Each point is reached from the start by the listed moves, each made once or not at all, plus a little noise. Say if it took an odd or an even number of moves. Then give how often each move was made.
In the rows, 128 means zero.

Moves:
(1): [168 138 114 165 150]
(2): [103 149 135 139 134]
(3): [155 144 167  64 129]
Start: [137 136 125 140 164]
Points:
[150 168 112 191 189] -> even (1, 1, 0)
[116 158 130 154 165] -> odd (0, 1, 0)
[160 151 159  74 169] -> odd (0, 0, 1)
[180 182 151 120 191] -> odd (1, 1, 1)

Moves:
(1): [178 112 184 145 123 144 136  92 137 113 150 119 104 146]
(2): [156 185 134 155 137 113 110 142 180 146 157 133 105 123]
(3): [101  97 179 131 161 122 133 128 123 125  92 113 131 168]
(4): [107 119 102 178 153 131 131 126 148 142 150 143 178 117]
(5): [143 136 145 105 164 114 126 112 143 116 154 130 119 102]
(6): [102 122 124 118 150 171 171 122 124 118 118  95 132 139]
(7): [141 115  93 126 135 104 163  93 133 144  96 163 174 158]
(8): [130 105 135 128 144 127 179 175 136 129 152 151 131 119]
(9): [113 110 132 125 123 138 136 115 139 128 144 138 117 162]
(10): [136 118 115 110 118 132  97 118 108 183 125 105 113 134]
(11): [126 171 174 110 114 125 148 149  77 132 164 109 150 111]
Start: [131 133 154 134 133 126 152 119 125 123 166 131 100 139]
Points:
[192 145 221 133 120 114 214  69  90 126 193 138 143 170] -> odd (1, 0, 0, 0, 0, 0, 1, 0, 0, 0, 1)
[139  67 116 112 142 114 215 108 131 194 170 177 122 201] -> even (0, 0, 0, 0, 0, 0, 1, 1, 1, 1, 0)
[211 137 248 157 214  82 180  46 198 126 177 148  93 197] -> odd (1, 1, 1, 0, 1, 0, 1, 0, 0, 0, 0)
[182 178 185 181 168 148 212  65 137 205 230 103 157 170] -> odd (1, 1, 0, 1, 0, 1, 1, 0, 0, 1, 1)

Moves:
(1): [143 124 138 132 128 110 139 135 137 122 133 125 142 138 145 125 121 121
 127 135 130 138 104 123 124]
(2): [134 140 127 112 106 157 120 119 117 108 129 140 122 140 123 131 126 130
 140 124 133 134 125 129 148]
(3): [123 128 143 141 119 128 129 139 126 136 125 117 141 134 136 130 104 119
 122 130 137 124 135 112 137]
(4): [114 122 119 155 124 129 124 121 115 112 137 127 118 137 114 108 113 134
 121 122 121 125 115 132 126]
(5): [118 140 129 125 141 135 105 150 117 119 143 134 138 126 116 136 126 101
 128 142 137 121 114 134 135]
(6): [119 127 131 140 136 142 121 138 107 151 121 124 123 112 134 118 133 128
 150 156 112 144 112 138 120]
(7): [126 141 145 130 136 132 148 156 124 138 140 132 126 112 149 135 117 122
 123 124 121 129 125 123 121]
(8): [127 125 136 124 133 108 118 133 136 129 129 125 105 116 119 117 121 148
 116 122 119 132 133 127 140]
(9): [125 120 134 152 119 136 142 141 134 147 116 143 113 130 133 122 125 127
 118 153 136 111 120 127 138]
(10): [145 146 111 121 133 129 116 116 122 139 132 114 128 137 134 120 140 137
 127 126 123 111 132 136 123]
(11): [105 137 147 112 113 130 147 129 136 126 140 132 135 125 132 121 130 123
 149 133 127 120 118 114 130]
(12): [140 136 126 129 137 115 144 142 117 140 128 132 113 133 134 124 114 114
 150 128 133 125 134 114 119]
(13): [104 131 123 113  95 122 118 126 144 136 134 151 155 135 144 123 143 136
 121 110 139 138 115 120 131]
(14): [115 124 125 117 131 148 131 131 128 121 125 121 125 143 121 127 124 127
 125 136 125 137 124 120 135]
(15): [115 126 122 126 120 132 128 130 136 116 134 136 129 119 135 134 124 130
 123 139 119 131 129 110 135]
(16): [159 129  99 145 137 132 133 121 118 155 137 114 120 147 116 143 129 122
 142 115 123 129 132 131 149]
(17): [133 122 116 137 140 134 119 154 119 122 111 121 125 126 135 126 147 128
 144 131 126 126 124 149 128]
(18): [142 155 130 115 102 136 144 120 125 141 131 122 140 136 107 127 160 147
 123 138 124 115 137 109 120]
(19): [141 132 126 130 139 134 121 150 138 147 115 125 128 120 123 131 111 131
 144 120 120 123 119 127 112]
(20): [113 132 116 123 121 125 134 126 120 124 119 132 138 119 123 131 113 124
 116 141 115 129 127 140 136]
(21): [113 115 103 132 141 133 135 143 120 124 131 126 125  99 124 112 101 116
 116 134 145 135 127 133 137]
(22): [120 143 128 146 127 124 134 112 139 123 123 135 135 135 120 126 132 145
 129 138 137 135 136 132 134]
(23): [128 135 125 139 121 131 132 139 138 139 134 121 127 130 122 116 111 111
 123 138 127 132 143 130 121]
(24): [138 124 126 128 129 133 128 141 125 148 140 127 147 130 128 127 128 150
 133 144 122 121 141 138 124]
Start: [142 108 123 138 138 143 123 103 125 162 105 116 111 119 116 108 115 104
 133 146 162 102 108 109 125]
Points:
[138 141 128 150 120 137 190 196 156 242 113 147 129 109 127  67  75 150
 123 189 176 103  87  67 124] -> even (1, 0, 0, 0, 0, 0, 1, 1, 1, 0, 0, 1, 1, 1, 0, 0, 0, 1, 1, 0, 1, 1, 0, 1)
[ 80 162  50 167  98 138 147 156 113 176 143 132 121 111  66  58  85  89
 142 182 166 104 100  94 174] -> even (0, 0, 0, 1, 1, 0, 0, 1, 0, 0, 1, 1, 1, 0, 1, 1, 1, 1, 0, 1, 1, 1, 1, 0)
[120 135  25 185 121 200 119 140  51 209 103 107 131 154 110  60  69 122
 179 188 162 122  96 141 180] -> even (0, 1, 1, 1, 0, 1, 0, 0, 0, 1, 0, 1, 1, 1, 0, 1, 1, 0, 0, 1, 1, 1, 0, 1)
[110 209 152 117  59 181 137 169 138 231 129 155 169 121 114  93  99 150
 131 197 161  54  93  87 163] -> even (0, 1, 1, 0, 1, 0, 1, 1, 1, 1, 1, 0, 1, 0, 0, 0, 0, 1, 1, 1, 0, 1, 0, 1)
[133 145  79 114 153 153 133 172  79 201 135 100 125  89 101  70  83 110
 131 249 131 104  86  97 138] -> even (1, 0, 0, 0, 1, 1, 0, 1, 0, 1, 0, 1, 0, 1, 1, 0, 0, 1, 0, 1, 1, 0, 0, 1)

Moves:
(1): [126 133 135 103 131 129 129 109 105 128 116 137 132 121 128 125 117 117
 137 122 133 117 111 135 142]
(2): [137 131 146 116 128 115 120 122 126 145 125 130 104 121 132 120 141 136
 124 142 134 141 135 144 124]
(3): [127 135 132 103 129 120 154 127  83 150 116 129 126 116 135 127 118 138
 150 135 138 128 132 133 139]
(4): [124 104 109 138 124 125 118 132 128 117 126 129 128 122 127 110 129 114
 136 136 120 116 109 107 103]
(5): [131 127 137 131 138 128 112 139 136 123 133 133 110 121 140 118 129 129
 122 129 138 127 135 117 141]
(6): [128 128 139 123 129 121 131 138 124 134 128 129 112 116 116 123 123 121
 135 128 122 107 139 128 108]
(7): [125 130 157 112 101 113 140 117 142 134  96 152 124 122 123 122 143 140
 143 124  94 123 142 133 122]
(8): [145 135 141 134 128 137 131 148 115 120 162 132 115 133 146 133 138 102
 109 127 117 152 148 137 135]
(9): [126 137 131 131 141 142 128 136 134 138 139 135 125 146 125 109 140 132
 114 110 130 146 142  97 106]
(10): [143 126 146 125 155 120 128 123 127 113 155 141 138 122 126 128 135 133
 117 125 124 128 127 125 113]
(11): [134 133 140 151 126 128 148 127 131 131 151 119 116 124 139 132 131 126
 149 131 113 113 146 125 129]
(12): [122 128 121 117 129 127 130 113 128 128 129 138 121 135 132 125 125 123
 134 146 129 119 143 117 133]
(13): [118 118 135 136 128 148 121 127 121 123 128 124 114 132 131 137 127 134
 123 126 112 139 134 137 129]
(14): [110 136 136 123 140 129 156 127 119 127 133 136 109 128 145 139 125 125
 122 119 117 146 122 126 145]
(15): [128 118 107 131 126 116 122 136 142 144 133 125 113 128 119 107 126 133
 118 124 130 119 140 139 127]
(16): [125 117 124 132 125 150 125 122 123 134 134 139 137 109 134 137 114 105
 123 122 125 127 110 125 126]
(17): [129 105 129 110 146 131 129 123 119 141 130 137 123 146 143 133 120 124
 138 126 116 138 130 111 132]
(18): [131 126 122 136 136 132 127 122 132 128 111 148 125 125 111 126 120 118
 141 114 132 137 125 117 124]
(19): [127 119 119 134 116 130 115 125 122 135 135 126 142 116 125 136 132 121
 125 118 119 128 127 128 120]
(20): [128 126 126 128 141 136 129 135 133 121 128 116 112 114 141 132 115 127
 132 115 130 133 142 138 121]
(21): [136 132 125 125 156 138 125 133 130 133 135 112 127 126 130 135 137 142
 136 140 128 120 128 127 124]
(22): [135 126 131 139 132 120 129 139 126 133 130 140 122 119 133 130 144 119
 122 131 144 121 128 136 124]
(23): [117 122 124 136 132 111 133 127 125 132 118 122 139 125 124 112 128 123
 132 143 132 114 129 124 125]
(24): [140 116 126 132 129 133 126 114 122 125 122 127 134 125 141 137 142 125
 105 127 117 128 116 108 128]
Start: [122 139 103 119 122 118 137 132 125 135 121 138 125 131 116 138 129 132
 128 115 140 131 134 125 137]
Points:
[110  59  92 109 131 102 176  96  96 173  73 168  62 109 148 102 116 122
 192 126  68 102 189  77 110] -> even (0, 0, 1, 1, 0, 0, 1, 0, 0, 0, 1, 1, 1, 0, 1, 0, 1, 1, 0, 1, 0, 0, 1, 1)
[121 111  67 113 176 166 120 135  96 163 128 161  97  81 134 112 108 100
 161 101 151 132 149  53  94] -> even (0, 0, 1, 1, 1, 0, 0, 0, 1, 0, 0, 1, 0, 0, 0, 1, 0, 1, 1, 1, 1, 0, 0, 0)
[151  98 176 105 181 111 140 136  86 191 157 178  59 102 161 113 190 151
 164 123  87 136 185  81  78] -> odd (0, 1, 1, 1, 1, 0, 1, 0, 1, 1, 1, 0, 1, 0, 0, 0, 1, 0, 1, 0, 1, 1, 0, 0)
[127 124 151 150 147 115 135 150 151 203 135 162  50  96 139  91 177 139
 126 131 112 113 194 121 107] -> odd (0, 1, 0, 0, 1, 0, 1, 0, 1, 0, 1, 0, 1, 0, 1, 1, 0, 0, 0, 0, 1, 1, 1, 0)
[132 124 124 117 134  89 168 104  81 177 148 169  52  93 138 115 143  67
 123 120 101 117 179 120 140] -> even (1, 1, 0, 0, 0, 1, 0, 1, 0, 0, 1, 1, 0, 1, 1, 0, 0, 1, 1, 0, 0, 0, 1, 1)
[123 127 137  86 154  78 163 102  49 181 150 167  98  90 116  77 137 107
 175 142 126  81 170  80  70] -> odd (1, 1, 1, 1, 0, 1, 0, 0, 1, 1, 1, 1, 0, 0, 0, 0, 0, 0, 1, 0, 0, 0, 1, 0)
[121 109 108  88 120 117 147 102  91 191  72 164  84  89 100 132 144 147
 155 116  81  98 177 112 109] -> even (0, 0, 1, 0, 0, 1, 1, 0, 0, 0, 0, 1, 1, 0, 1, 0, 0, 1, 1, 0, 1, 0, 0, 1)
[119 104 131 135 154 123 153 159 123 138 161 214  34  97 124 103 159  83
 109  65  71 156 209  95  53] -> even (0, 0, 0, 1, 0, 1, 1, 1, 1, 1, 0, 1, 1, 1, 1, 0, 0, 1, 1, 1, 0, 1, 0, 0)
[141 105 132 103 228 117 157 151 106 173 176 168  41  86 146 128 116  85
 120 101 111 156 176 127 107] -> even (0, 1, 0, 0, 0, 1, 0, 1, 0, 1, 0, 0, 0, 1, 1, 1, 1, 1, 0, 1, 1, 0, 1, 0)
[125  78  90 133 171  80 132 127 137 142 174 159  88 131 146  81 129 116
 151 150 119  79 172  66 115] -> even (0, 0, 0, 1, 1, 0, 0, 0, 0, 1, 1, 1, 0, 0, 1, 0, 1, 0, 0, 0, 0, 0, 1, 0)
[120 112 152  77 135  99 157  45  90 157  88 226 123  72 132 136 145  89
 124 112  86 132 114  99 132] -> odd (1, 1, 0, 0, 0, 0, 1, 0, 0, 1, 0, 1, 0, 1, 0, 1, 0, 1, 1, 0, 0, 0, 1, 1)
[129 120 121  57 249 115 164 135  66 194 149 201  44  90 145 112 116 116
 151  76 152 124 184  77 115] -> odd (1, 0, 1, 0, 1, 1, 0, 0, 1, 1, 0, 1, 0, 1, 1, 0, 1, 1, 1, 1, 1, 1, 0, 0)
